Each wall is flat, endless, passes through zero and stands at right angles to its row. A trip goes straight from one point to another. List the walls that it crosses, first one first.
(in the rows, 128 means zero)

Walls:
(1): [107 133]
(2): [174 113]
(3): [149 110]
(4): [ 80 172]
(5): [182 139]
(6): [ 44 167]
Trips:
[143 149] to [141 102] -> 3, 4
[203 162] to [87 61] -> 5, 1, 2, 6
[150  85] to [125  75] -> 5
[200 101] to [145  75] -> none

Walls:
(1): [211 163 150  96 167 140  90 148  74]
(2): [145 123 107  52 123 169 165 133 122]
(3): [106 105 151 132 111 196 206 104 144]
(4): [157 193  87  96 117 102  94  90 105]
Trips:
[102  50 107 142  96  92 189 176 151] to [ 39 153 156 160 180 157 161 139 106] -> 2
[122 123 149 175 104 118 168 172  93] to [120  66 173 169 112 135 115 106 109] -> none
[130 112 195 130 183 159  72 196 108] to [150 118 101  16 105 135 162 136 167] -> 2, 3, 4
[ 89 106 154 131 154  61 133 116 187] to [154 120 147 123  81  65 150 161 144] -> none

Walls:
(1): [158 123 180  89  93 160 113 177 191 183 173  99 107 117 127 116  93 110
 161 115]
(2): [106 142 116 129 136 103 143 166 109 139 172 137 164  69 159 106 107 114
 171 166]
(3): [ 84 167  45 107 126 131  83 156 180 166 121 117 125 105 137 118 139 100
 141 103]
Trips:
[ 66  71 177 141   9  58 132 130 108 180 152 109  28 129  91 157 168 170
 188 186] to [148 152 103 177 152 118 173 136 123  86 143  97  90 163 131 111 141 162
 186  43] -> 2, 1
[199  67 132 135 176  70 186 195  59  75 125 122 159  51 158 139 154 136
 101 187] to [165 196 126 120 159 130  85 170 132 104 141 113 144 121 148 113 150 165
 120 146] -> 3, 1
[ 96  79 149  75 125  54 163 148 153 141 184 143 121 172 202 112 143 146
 133 122] to [ 77 102 114 124 113  93 194 132 188 120 132 161 175  63 108 150 229  60
 115  43] -> 3, 1
[136 186 183 167 194 183 130  90 109 172 117 117 173  43 119 107 148  93
 117 129] to [196 217 162 143 125  75 113  94 103 144 112  74 193 154 158 162  46 198
 100 110] -> 2
[149 127 124 179 138 158 114 122 106 175 125 147 109  73 110 168  96  97
 150 181] to [134  99 137 103 149  74 143 161  94 115 155 161 174 109 142 110 158 164
 127 132] -> 1
[137 177 198  99 171 123 138 165 130 121 118 133 129 125 191  90 102 110
  32 159] to [177 102 178 101  55 156 142  64  30 170  82 100 137 154 134 113 179 125
 100 134] -> 2, 1
[ 51 167 163  87  96 104 155 151 103 115  86  65 139 132  88 134 133 122
 177 121] to [104 110 149  35 141 128 125  82  90 131  98  53 124 142 126 154 117 105
  73 158] -> 2, 1, 3
[125  71 130 116  78 117  93 192 167 105 108 103 122 174  71 178 166  48
 159 163] to [149 102 184 123 148 146  59 122 204  40 116 116 131 149 121 143 112 144
 209 208] -> 3
[191 150  76 154  71 155 249 213  91 124 132 169  62  79 106 160  91 108
  93  96] to [137  98 113  77 193 129  61 118 185 151 200 112 199  98 174 110 102 139
  91 153] -> 3

Walls:
(1): [120 117 154 162 109 156 147 123 146 145 131 102 109 127 220 171 165 148
  91 138 169 107  79 142  99 149 106  92  69 141  96 132 165 158 188 150
 169  80  24  46 107 171 172 170 170 100 152 153]
(2): [128 123 165 114 160 148 145 113 187 117  81 146 148 109 119 163  99  59
 139 127 137  91 133 137 173 118 138 134 108 166 168  65 113 138  62 167
 113  58  54 137 151 130 134 122 129 197 141  68]
(3): [146  81 126  58 193  59 139 175 131  90 108 176 103 119 193  94 103  87
 115 104 129 145 103 146 176  98 122 153  98  87 113 108 154 104  10 137
  95 187 178 165 169 138  94  99 147 133 100 184]
(4): [117 145 129 151  76 128 134  90 138  92 108 126 185 136 190 200 170 178
 225 155  86 126 136  48 148  81  97  87 166  50 145 120 111 163 121 160
 114 109 107 205 130  75  90 157 115 136 157 138]
(5): [148 214 135 177  43 113 142  98  89 188 180 138 196 112 133  97  93 123
 146 165 111 151  87 129 117 147 200 104 123 179 126 144 143 127 158 132
 128 122 186  94 123 112 109 109  73 174 100 117]
(6): [124  60 108 180 141 104 164 127 118 110 162 159 200 111  93 149 109 158
 217 118 141 120 143 115 131 132 150 141  75  98 121 104 168 138 125 132
 162 154 102 171  49  81 162 183 100 119 173 139]
(7): [194 106 152 157 113 100 127 123 195 124 146 114 149 131 149 164  80 109
  85 139  87 147 113 113 123 132 137  88 156 133  73 124  72 130 143 117
 122 160 123 119 128  63  98 116  82 186 162  31]
Trips:
[108 124 168 199 103 148 187 172  70  84  79 157 157 197 113 131  91 166
 127 109 117 153  95 103 110 153 154 154 142  90 136 132 153 116 112 124
 154 119 163 114  55 133 128 150 127 150 151  82] to [168  99 114 164 137 125 143 136 146  75 103  88  66 123 109 167 114 182
 124  98 144 137 155 107 192 166 140 117 133  91 209 137  69 106 132 129
 209 101 126 151 106 175  71  96 111 117  76 178] -> 7, 5, 3, 6
[102 156 126  98 134 130 167 156 170 145 138 100  78  98 214 142 105 184
 114 175  76 134 185 160 137 134 108 128  98  76 164 102  22 123 164 103
  99 202 157 139  96 124 175 150 108 107 109 141] to [145 174 174 151 128  97 153  84  97 121 143 147 160 121 167 136  94 178
 125 123 125 141 137 126 127 122 101 163  92  91 173 143 132 147 112 152
 136 133 196 163  97 114 148 181 104 126 162 132] -> 6, 5, 7
[118 200 199 135 139 160 111 154 143 156  85  60 149  90 135  32 125  68
  87 115 138 104  92 159 120  92 133 169  92 178 113 130 165 154 216  98
  92  92 113 189 128 113  82 169  77 195 150 105] to [164 100 105 108 111 156 188 113 173  73 142 102 184 137 127 163 144 150
 174 127 162 165 128  88 150 104  89 120 118  93 128 151 122  98 130 152
 144 121 172 166 141 166  84  72  88 133 151 135] -> 1, 4, 6, 3, 5, 2
